Each row of a before or after table is a point. The points were changed in one or more steps. Then noise was added and the rows were shuffled. The steps act on how far a point lies along the listed directions, d1 being the first. Write out the steps. A step turns or swaps two directions, mirrors them in a line or flattens them onto one, adds a multiple of one to another, or multiplies one. Angles are multiples of 10 degrees, from the lower direction toward the higher: turns from -170 to 170, lines from 10 to 170 but not 90. Use the fewest steps. Two steps may share a direction if one is a turn and the other turns, adds or multiplies; they go together, in the order done. Otherwise the lowest direction goes first.
(in the rows, 128 means zero)

Directions:
(1): [167  95]
(2): [95 89]
Before (12 x 2):
[[107  75]
 [144 217]
 [153 101]
 [143 165]
 [158 156]
 [106  99]
 [117 171]
 [155 170]
 [135 117]
 [ 79 119]
 [ 86 212]
 [157 177]]
After, 12 rows:
[[114  98]
 [155 170]
 [149 161]
 [171 199]
 [109 103]
 [100  80]
 [147 163]
 [123 125]
 [158 178]
 [124 118]
 [154 167]
 [144 155]]
Steps: flatten d1 and d2 onto the line at 80 degrees

Directions:
(1): [ 97 121 133 100 156 155 121 212]
(2): [116  88 150 204 162 141 159 131]
(3): [185 145 200 106 145 152 145 127]
(4): [136 110 105 114  76 165 199 138]
(5): [ 76 103 144  88 149 169 126  72]
Before (13 x 8):
[[ 44 105  91 106 131 147 121 117]
 [133 142 122  99 128 164 122 107]
 [137 134 160 154 168 103 117 123]
 [133 151 138 119 158 107  82 176]
 [101  74 106 164 130 160 147  62]
 [141 111 158 179 163 114 141 136]
 [104 124 118  84 118 144 136  66]
 [102 115 172 153 170 158 129  84]
 [131 107 133 122 114 159 170  71]
 [ 48  99  66  85 124 166 127 135]
 [ 89  98 130 118 121 189 164 120]
 [ 92  74 160 153 181 140 126 137]
 [ 57  93  82 113 166 113  66 107]]
After, 13 rows:
[[119 159 168 101 195 104  46 144]
 [107 120  93 141 138 166 132 140]
 [ 94 148  91 145 122  89  77  73]
 [121 122  53 113  40 149 176 142]
 [137 142 109 103 112  66  63  89]
 [147 141  50 123  73 121 154 208]
 [135 152  73 143  89  92 132 191]
 [ 97 103  80 172 117 124 159 153]
 [150 151  96 160 172  40  36 181]
 [123  95  74 153  78 150 197 100]
 [163 110  62 173  69 112 151 103]
 [141 146 145 112 139  96  98  63]
 [117 145 159 128 181  81  73  83]]
Steps: mirror d1 and d2 in the line at 150 degrees; turn d3 and d5 by 100 degrees; multiply d4 by 2

Directions:
(1): [135  82 154 110 157 100 181  84  99 134  59 147]
(2): [107 146 147 101 151 158 170 132 164 117 163 217]
(3): [ 87 152 172 140  97  58 121  99 186 161 128 124]
(4): [ 59 139 131 159 161 116  86 177  92 127  86 163]
(5): [116  63 161 212 128 173 130 114 154 123 140 125]
(6): [153 192  77 190 150 139 152  98 150 147  91 139]
Before, 13 rows:
[[137 114 145  79 115 132 130 134 136 111 163 136]
 [130 147 114 171 132 112 105 134 127 148 105 108]
 [102 163 114 143 137 103 126 122 112 131 108 127]
 [131 164  95 124 130 110 119 148 104 120  99 119]
 [133 128 136 159 115 115 117 118 132 132 109  96]
 [142 171 139 171  68 126 129  97 199 172 168  89]
 [123 127 101 148 154 124 104 165  75 104  96 127]
 [126 128 137 192  74 108  87 134 196 132 185  87]
 [148 124  94 137 115 111 114 107 111 126  72 107]
 [134 122 131 106 116 174 111 154 126 104 176 136]
 [100 133 131 108 120 136 119 162 141 118 166 130]
 [122 141 143 138 100 166 152 108 178 145 181 150]
 [134 153 109 121 128 156 111 158 111 109 146 121]]
After, 13 rows:
[[125 153 120 111 105 198  89 181 150  96 226 145]
 [140 120 130 167 109 105 104 116 119 136  96  65]
 [135 148 104 183 119 106  84 140 120 149 103  76]
 [140 204 117 190  43 144  85 130 217 167 217  64]
 [ 93 161 121 112 108 157 101 185 162 112 208 138]
 [134 163  89 131 123 107 107 149  98 122  97  99]
 [129 121  96 154 150 115  95 163  64 107  85 103]
 [104 158 114 145 137  98 124 119 108 132 101 120]
 [131 176  96 130 112 171  83 181 125 105 182 110]
 [109 171 141 134  98 192 147 131 208 137 229 183]
 [162 100  92 144 113  88 112  91  86 133  32  73]
 [125 173 104 220  37 130  19 179 217 127 249  44]
 [131 125 146  74 116 142 134 141 148 108 180 153]]
Steps: multiply d1 by 2.5; multiply d2 by 2

Directions:
(1): [163 133 137 188 112 171 151 172 195 138 170  89  97 148 145  93  95  77
 155 167 127 102 114 191]
(2): [133 185 152 119 130 101 149  95 115  65 152 145 127 100 121  32 176 134
 143  93 100  75  84 147]
(3): [156  51  92 163 143 122 168 162 113  82  52 145 107 114 149 122 118 116
 102 126 150  75  69  92]
(4): [121  77 176  71 115 140 214  79 123 180 144 126 150 155 122  86 114  78
 104 121 160 100 157 103]
(5): [124 117 102 200 194 186 144  62 139 146 130 175 156 167 120 119 155 114
 107  96 103 184  95 145]
(6): [122 151 171 160  92 202 104 142  96 112  76 124 165 190 105 118 102 170
 165  74 167  88 148 126]
Before:
[[120 149 124 135 149 120 107 108  93  97 106 160 137 125 128 127 156 162
  123 108 114 141 113 123]
 [133 117 103 123 150  90 127 129 135 111 127 131 101  84 140 134 147 132
  108 143 111 141 113 131]
 [137 122 123 139 129 115 138 114 127 118 138 127 128 112 132 120 136 123
  130 123 123 118 115 126]
 [121 115  90 144 150 123  91 143 128 146 110 140 137 118 132 185 132 150
  120 140 129 183 131 121]
 [113 147 152 117 116 129 104 127  94 115  94 141 158 135 112 139 132 164
  128 104 143 117 141 126]
 [113 134 127 118 136 132 112 117 125 152 140 123 143 135 117 143 138 125
  124 130 127 155 134 129]
 [130 130 118 142 128 141 121 139 131  99 127 134 122 117 137 135 128 134
  126 133 120 117 115 129]
 [142 139 129 182 128 153 109 151 126  93  97 139 124 139 133 115 118 129
  152 121 135 106 108 143]
 [133 146 103 136 146 126  98 119 137 126 134 125 127 109 126 154 144 144
  132 134 104 162 134 143]
 [132 119 117 133 135 118 137 132 120 108 104 133 130 118 126 128 133 134
  121 121 140 131 110 115]
 [120 125 143 118 108 141 135 142 117 149 122 110 133 137 132 131 111 132
  139 131 151 110 152 114]]
After:
[[148 177 141 168 131 132 135 131 137  76 150 134 109 123 139  63 149 124
  148 128 102  98  87 176]
 [138 129 116 146 148 116 129 127 136 102 124 133 107 102 133 111 144 132
  122 128 112 126 106 146]
 [133 148 129 133 121 103 107 144 104  78 100 141 118 103 132 111 137 144
  147 120 130  96 110 121]
 [138 124 120 150 135 130 144 137 133 107 115 129 125 123 128 111 130 121
  127 123 136 123 103 131]
 [140 143 113 143 130 135  97 144 148 132 134 107 121 117 133 159 122 139
  141 148 113 150 142 153]
 [132 145 141 164 140 152 127 120 138 124 128 140 146 145 122 112 134 123
  126 120 122 127 116 168]
 [139 139 132 132 124 108 140 107 119  98 140 128 126 108 128  93 147 129
  136 113 119  99 106 130]
 [127 138 118 133 130 132 119 135 122  92 128 141 124 110 135 129 135 138
  122 126 118 112 112 124]
 [121 123 127 129 124 144 109 143 143 170 140 105 135 143 121 160 116 113
  129 151 136 155 145 138]
 [113 104 125 130 136 150 133 120 116 173 114 129 142 149 132 162 115 130
  119 130 146 151 154 103]
 [134  76  79 176 130 166  80 202 166 200 105 100 122 151 145 248  70 127
  126 188 157 204 163 132]]
Steps: turn d1 and d5 by -140 degrees; multiply d2 by 3; multiply d6 by 0.4

Directions:
(1): [110 166 139  96 161  81 126 181 123 141 132 122  83 131 175 152  87 216
 163 132 132  88 135 180 190 128 118 167 137  91 114 124 114 139 103 168
 117 132 167 190 174 179 133  72 110  47  88 157 147 111  89 110 139 175
  86 146 135 135 158 176  73 142  64 190]
(2): [102  39 169 116 169  62 129  37  48 132 152 127  93 103 196 118 144  84
 125 148 144 127 133 141 175 152 103 105 153 105  57 161 100 152 157  69
 120 135 116 170 125 161  64  80 147 150 142 146 125 131 153 179  77  98
 128 165 180 171 133 109 126 119 140 122]
(3): [111 147 103 136 106 135 134 147  96 151 127 206 104 145 131 146 150 169
 103 122 151 140 108 161 159 170 122 158 135 119  97  31 130 164 233 129
 151 133 154 145 135 171  92 165  66 169 102 123  69 110 133 101 132  94
 216  97  65 137  86  82  92  89 156 170]
(4): [123 122  82 117  96 122  85 156 146 183 149 113 111  95 148 176 147  58
 126  78 137 138  63 188 107 125 160 101 114  58 163  85  93  71 142  70
  75  98 164  84  81 110  99  80 141 129 176 175 111 179 131 152 191 134
 150 114 163 108 117 183  85 137 119 175]
(5): [175 122  75 135  61 138 118 107 156  92 138 165 103  73 144 200 103 121
 149 147 102 126 140  96 128 163 145 198 126 191 137 165 113 116 201 113
 126 130 180 116  83  81 139  74  59  67 168 120 135  91 139 173  71 143
 100 133  96 204 140 150 139  85  98 101]
Before:
[[144 106 188 100 162  93 129  86 160 104 125  32 148 110 139 115  98 103
  164 138  98 111 162  86 125  98 118 117 135 152 142 249 125 115  21 134
  110 134  88 132 135 102 138  67 176  73 126 132 181 153 123 155 109 157
   38 178 204 113 178 187 164 150  82  93]
 [113 154 131 143 140 172 144 164 161 138 119  86 174 144  89  89 166 110
  102 109 140 133 103 125  70  84 127  82 133 123 163 107 157 110  72 149
  126 126  94  96 140 125 146 170 174 165 118 133 123 148 133 113 175 108
  146 112 127  77 117 114 137 147 125 127]
 [130 103 108 146 123 168 147 108 141 132 117 135 134 122  98 124 151  83
   95 108 122 163 107 114  81 143 130 116  98 150 127 121 127 150 158 106
  141 131  97  87  99 110 110 154 129 157 150 119 112 143 148 134  99  96
  159 105 141 128 119  96 163 128 155 121]
 [116  71 151 167 133 155 143  32  67  92 118 156 156 150 110  50 191  74
   75 142 134 160 126  62 111 140 109  92 120 167  88 117 145 154 189  97
  180 146  74  94 118 122  98 217 147 232 133  90  97 107 170 151  89  39
  199 126  93 135  84  24 182  98 208  80]
 [113  55 156 132 163  89 139  43 102 117 140  88 123 118 146  86 127  62
  116 137 127 124 120 106 119 134 106  96 117 112  90 187  94 122  99  74
  145 126 104 147 120 131 118 100 176 159 174 123 135 158 144 151  86  98
  102 160 195 135 146 133 171 103 139  82]
 [117 111 142 109 140 107 123 104 105 138 149 107 122 106 164 124 140  92
  141 115 126 114 114 153 128 125 145 102 125 106 128 144 100 105 105  86
  122 106 119 117 120 118  82 101 155 123 141 159 139 140 145 153 126 120
  116 122 138 137 120 153 122 145 126 134]
 [137 104 125 151  91 164 122  89 150 115 130 107 174 113  90 119 158  53
   94 125 115 154 136  89  74 109 134  83 128 168 141 128 149 114 149  91
  153 131  87  86  99  87 124 184 141 189 161 106 122 146 153 142 128  86
  156 117 128  97 113  94 183 121 180  61]
 [122 108 128 105 140 138 144 125 120 128 141 128 125 143 158 138 131 147
  141 143 129 113 136 136 144 120 113 129 138 135 112 127 135 150 144 128
  139 136 113 155 143 146 106 120 119 132 118 121 121 126 129 130 106 111
  146 147 124 141 127 123 128 109 135 123]]
After, 8 rows:
[[134  98 117 148 131 169 152  99 143 121 115 124 143 124  93 114 147  81
   97 116 117 161 117  98  76 136 128 112  97 162 128 143 132 152 139 112
  144 133  86  88 102 104 120 158 140 155 148 113 123 140 149 136  89  99
  144 111 148 129 126  93 178 133 155 106]
 [132 105 119 151  87 162 119  94 146 124 130 118 167 115  92 123 164  54
   91 119 121 156 128 100  79 116 135  86 128 160 138 110 145 116 166  87
  152 130  94  87  98  94 114 185 133 195 160 109 112 147 154 138 133  81
  171 112 122  97 106  91 173 117 182  72]
 [140 140 116 134  97 153 142 109 120 109 133 167 134 117 126 134 140 130
  128 134 119 126 132 114 119 150 146 149 122 171 129 118 126 132 170 116
  160 118 126 108 116 104 101 154  95 136 127 119 116 100 152 132  96 104
  151  97  62 159  98 107 143 107 148 109]
 [119 166 115 151 121 187 148 172 163 135 115 115 173 148  79  99 170 125
   95 110 140 139 102 121  71  99 128 101 133 138 160  81 163 120 110 155
  139 128 104  93 138 127 144 188 145 174 113 123 106 135 135 103 170  98
  172  98  94  85 104  97 135 129 135 130]
 [162 115  96 150  85 168 104  97 169  88 127  94 153  97 110 120 141  51
  126 118  95 138 110  66  69 105 154 120  93 165 180 181 122  69 114 103
  124 122 126  46  79  46 161 125 155 110 185 122 156 126 141 180 126 123
   96 136 128 135 133 146 172 126 124  87]
 [149 127  60 148  62 144 125 115 159 122 135 171 106 102 119 171 119 104
  115 118 117 134  93 116 106 172 141 178 100 146 133 105  96 110 211  93
  152 118 179 112  84 104 136 111  69 130 185 115  93 129 136 131 102 107
  152 111  97 158 117 142 140  52 127 113]
 [134 120 112  99 127 140 132 145 150 127 144 108 124 127 158 159 116 140
  157 136 117 105 131 138 131 108 127 136 130 132 140 148 128 125 121 130
  121 128 129 140 131 123 124  89 123  95 134 132 139 131 120 140 118 137
  113 150 137 141 142 160 125 118 109 124]
 [117 155  90 104  83 105 104 162 133 187 138 171  85 109 159 205 141 142
  127  87 141 135  76 196 167 174 139 172 132  87 125  34 100 133 228 104
  108 119 183 129 110 161  61  88  53 125 115 161  62 153 125 122 168 113
  206 108 102 120  96 160  55  83 109 215]]
Steps: add -1 times d4 to d1; turn d3 and d4 by -150 degrees; swap d2 and d5

Directions:
(1): [130 109 146 103 162 120 123 128  78 126 159 242 149 112 182  77 184 132
 104 171 162 107 145 210 158 108 148 142 176 125  63 143 130 147  81 178
 129 105 141 179 157 150 100 204 124 127 119 100  77 158 133 146 152  92
 170 160  92 142 158 142 159  74 107 168]
(2): [104 101 133 174 131 124  89 118 199  68 109 154 129 204 100  91 115 160
  95 104 134 178  81 135 112 131  55 164 197  32  76 128 161 118 142 129
 167 175 159 120 155 141 183 135  81 189 100 141  75  93 153 148 149 123
 133 127  90 132 122 140 113 155 129  71]
Before (8 x 64):
[[125 114 138 127 144 121  97 120 125 103 160 227 127 167 141  81 146 140
   98 148 167 141 124 175 142 119 107 140 166  89  67 123 138 137 116 164
  159 147 163 148 176 138 144 168 107 146 105 114  73 142 150 152 149 112
  156 147  90 142 154 136 143 103 115 119]
 [110 111 138 132 132 111 130 113 126 112 138 163 138 131 131 118 126 145
  117 117 130 142 118 147 114 123 112 129 141 103 118 118 145 124 141 141
  142 120 120 141 138 129 136 141 117 152 113 124 123 123 131 129 138 113
  127 141 113 131 118 134 132 123 130 119]
 [128 126 110 154 109 136 113 125 178  98 104 102 117 170  93 117 118 130
  129  93 106 161 104  98 105 135  79 140 130  86 130 121 139 114 144 104
  153 154 127 100 133 127 165 109 110 164 119 148 120 118 124 126 116 132
  104 102 129 130 115 126 115 144 149  77]
 [102 109 118 140 152 131 112 116 141 121 145 196 133 142 135  84 141 136
  111 151 137 142  94 161 139 136  99 155 179  81  68 117 159 127 108 138
  157 143 149 132 156 140 131 162 110 150 111 136  78 127 158 157 143 117
  145 122 102 145 142 121 137 119 104 123]
 [132 119 124 148 148 125 123 137 126 126 140 146 132 155 133 115 129 138
  112 148 134 124 126 153 129 117 124 108 129 114 121 127 123 121 112 148
  122 136 134 131 135 126 135 129 130 128 129 126 111 140 111 142 124 121
  132 118 118 134 124 125 142 128 115 124]
 [134 140 127 113 120 128 148 116  80 164 154 130 133  98 139 137 135 104
  135 143 120 113 142 132 134 135 164 104 103 190 154 142 114 139 121 127
   93 114 118 129 129 135  97 152 140  97 137 110 142 142 121 121 122 139
  135 129 136 130 128 120 131 108 120 166]
 [124 118 145 131 155 125 120 115 144 114 145 208 135 148 148 107 148 152
  107 137 146 140 108 169 147 135 119 139 174  91  83 147 137 126 122 144
  152 134 155 141 149 136 143 162 117 153 104 116  83 113 154 142 162 113
  137 153 107 144 144 130 127 117 112 123]
 [126 141 109 170  90 142 125 149 192 120  93   7  96 133  70 172  60 131
  158  75  95 170 109  24 100 153 103 122  68 135 190 112 133  98 187  77
  130 166 111  50 104 103 163  46 135 119 142 162 187  97 121 126 109 172
  100  80 148 108  98 124  78 203 145  83]]
After, 8 rows:
[[132 125 118 155 139 128 124 137 139 127 131 114 127 160 117 130 112 136
  119 136 125 131 120 130 121 124 118 103 115 115 138 123 123 115 125 133
  123 142 131 116 126 119 144 107 132 128 131 135 124 133 110 138 114 131
  121 109 127 129 115 120 134 142 121 113]
 [154 149 108 103 111 140 151 133  98 157 127  98 119  92 130 142 141  99
  157 125 105 108 153 105 127 128 157 108  72 179 168 124 106 127 122 114
  115 103  98 117 114 120 105 117 154 105 145 130 162 159 100 109 101 130
  107 109 160 127 127 115 135 107 144 140]
 [126 141 116 152 101 131 110 122 178 115 123  78 102 178  76 152  75 130
  133  97 121 161 109  69 106 144  92 117  95 106 157 103 131 115 172  98
  152 169 142  83 135 107 172  70 118 139 120 148 147 108 139 126 116 159
  101 107 141 124 118 116 105 168 144  76]
 [116 114 137 145 132 122 117 106 123 117 148 180 137 155 132  95 139 130
  102 136 133 146 110 159 130 132 110 137 170 114  95 145 140 135 122 140
  123 145 146 137 155 150 134 178 102 146 112 114  87 122 142 140 144 126
  148 136  96 137 129 131 126 116 115 129]
 [110 137  98 149 116 141 130 119 169 142 119  73 111 135  90 147  90 122
  149 113 101 147  92  75 113 155 100 129 109 117 151 100 149 111 151  88
  145 152 126  83 117 115 141  84 129 131 130 160 145 108 144 134 112 155
  103  89 151 132 112 105 110 163 126 102]
 [155 140 132  80 141 134 160 160  34 182 165 164 128  23 187 130 166 103
  156 171 145  80 189 151 168 120 215 105  72 233 140 136 100 140  95 158
   90  78  99 141 120 126  57 164 179  52 159 101 161 184 100 133 125 120
  163 133 129 128 154 134 146  85 109 211]
 [116 122 132 133 117 116 138 113 130 125 128 115 130 121 115 145 107 137
  133 107 115 141 121 113 106 131 118 117 109 124 153 112 138 119 156 123
  134 120 109 123 122 119 137 111 129 140 120 133 151 115 123 120 124 128
  111 129 134 124 109 125 124 137 137 115]
 [126 142 128 147 121 135 131 118 181 127 117  89 114 150  99 163  94 142
  137  97 110 151  99  86 120 157 114 118 113 113 157 133 127 110 166  95
  144 147 137  93 114 111 160  86 130 142 119 141 143  90 143 123 135 152
   94 123 150 129 114 115 100 163 132  93]]
Steps: turn d1 and d2 by 120 degrees
